Rows are points. A path goes straight from each point to the next, and from the last back to the first. The post is the endless flat space through its rows: a point in 2 columns, a line in 3, a plane in 4, and so on, so that a path can go around it. How many times does the path go around the post? Going back the other way cancels.

Post (2 x 3):
|  -6 |  -1 | -35 |
| -18 | -25 |  65 |
Path, 10 rows:
|  52 | -29 | -21 |
|  55 |  30 |  36 |
| -22 |  52 |  40 |
| -13 |  27 | -36 |
|   1 |   0 |  35 |
|  22 |  -9 |  96 |
|   0 |  13 |  71 |
| -34 |  12 |  16 |
| -40 | -15 | -27 |
|  -5 | -40 |  -6 |
Times around: 1

Post:
|    1 |   -1 |  -16 | -102 |  -20 |  -53 |
|   30 |   17 |   -7 |   -4 |   70 |  -77 |
|  -19 |  -13 |   47 |   18 |  -22 |    9 |
|  -12 |  -25 |   44 |   35 |   36 |   58 |
|  -17 |   10 |  -71 |  -12 |  -41 |  -61 |
Path:
|  -3 |  43 |  39 | -18 | -45 | -63 |
|  27 |  12 |  17 | -26 | -35 |  16 |
|   1 |  39 |  16 |  -2 |  -6 | -34 |
| -18 |  37 |  34 |  42 |  61 |   8 |
| -26 | -37 |   7 | -76 |  38 |   9 |
|  -8 | -18 | -34 |  28 |  60 | -69 |
|  -7 |  -8 |  32 | -35 |  58 | -39 |
| -41 |  18 |  27 |  21 |   1 | -30 |
| -28 | -18 |  -8 | -55 |  52 | -75 |
|   9 | -24 |  29 | -57 |   3 | -74 |
|  12 | -37 | -38 | -25 | -13 |   3 |
|  47 |  16 |  20 |  29 |  -4 | -24 |
|   2 | -34 |  22 | -31 | -54 | -77 |
| -43 | -70 | -10 | -76 | -22 | -28 |
|  35 | -68 | -38 |  -5 |  91 |   4 |
|  13 | -16 |   1 |  -1 |   6 |  14 |
|  43 |  37 |  28 | -19 |  24 |  -4 |
|   0 |  31 | -10 |  43 |  18 | -23 |
|  41 |  31 | -35 |   0 | -21 | -22 |
|  24 | -30 |  -7 |  30 | -10 |   6 |
|  28 | -31 |  17 |  69 | -31 | -42 |
|  28 | -10 | -10 | -41 |   0 |   6 |
|   6 |  72 |  12 | -25 | -14 | -39 |
| -15 |  15 | -23 | -64 |   7 | -44 |
| -30 |  11 | -30 | -29 |   4 | -13 |
Times around: 1

Post:
|  12 | -30 | -15 |  50 | -19 |  23 |  -9 | -13 |   5 |
|  14 | -27 |  24 |  -8 | -57 | -65 |  14 |  64 |   4 |
| -27 | -17 | -86 | -45 |  17 |  -5 | -55 |   7 |   3 |
|  -6 |  -3 |  21 | -56 |  15 |  65 | -28 |  88 |  10 |
|  11 | -33 |  69 |   7 | -26 |  17 |  42 |  15 |  39 |
|  13 | -36 | -38 |  14 |   0 |  25 |  33 |  -4 | -70 |
| -39 |   1 |  23 | -24 | -16 |  25 | -74 |  -1 |   9 |
| -18 | -34 | -15 |  -6 |  69 |  -7 | -26 |  53 | -53 |
Path:
|  49 | -32 |  32 |   3 | -87 | -30 | -49 |  26 |  -6 |
|  37 | -20 |  11 |  39 | -27 |  -4 |  -6 |   5 |   1 |
| -25 |  46 |  39 | -19 | -67 |  -2 | -61 |  16 | -14 |
| -51 |  -5 |   5 | -11 |   8 |  -1 |  32 |  -5 | -10 |
| -21 |  -9 |   5 |  -3 | -19 |  59 | -21 |  25 | -30 |
| -14 | -27 | -34 |   3 | -16 |   7 |  16 |   0 |  -5 |
| -20 | -23 | -27 | -50 | -56 |  39 |  -7 |  59 | -35 |
|  47 | -71 |  10 |  26 |  -1 |  33 |   2 |  62 | -75 |
| -17 | -47 |  71 |  37 |  43 |   7 | -59 |  25 | -51 |
| -16 | -47 |  14 |  33 |   4 |  15 | -57 |  18 |  31 |
|  22 | -54 | -25 | -44 |  11 | -50 | -25 |  74 |  -5 |
|  24 | -51 |  14 |  57 |  -2 |  42 | -39 | -51 |  18 |
| -16 | -52 | -73 | -14 |  16 | -28 | -27 |   6 |  -7 |
| -19 | -49 | -58 |  -5 | -12 |  21 |   1 |  49 | -27 |
| -22 | -27 | -53 | -73 |  -5 |  35 |  30 |  23 | -19 |
| -39 | -59 |  28 |  11 |  14 |  -6 | -48 |  73 |  22 |
|  16 | -54 | -28 |  -1 | -52 | -11 | -56 |   1 |  32 |
|  43 |  -8 |  16 |  -3 | -53 |  18 | -46 | -34 |  37 |
|  37 |  -9 | -33 |  60 |  -2 | -56 | -17 |  18 |  -7 |
| -34 |  24 |   4 | -49 |   5 | -24 | -35 | 109 |  -7 |
| -52 | -38 | -35 |   0 |  17 | -50 |  29 |  48 |  -5 |
| -36 | -25 | -35 |  10 |  23 |   5 |  -8 |   6 |  -8 |
| -24 |  31 | -11 | -19 | -23 |  40 |  22 | -15 | -18 |
| -25 |   2 |  15 | -23 | -49 |  20 |  -7 |  15 |  26 |
| -59 | -31 |  54 | -20 |   8 |  72 | -36 |  42 |  25 |
| -29 | -71 |   3 |  26 |  34 |  43 | -84 | -21 |  27 |
Times around: 2
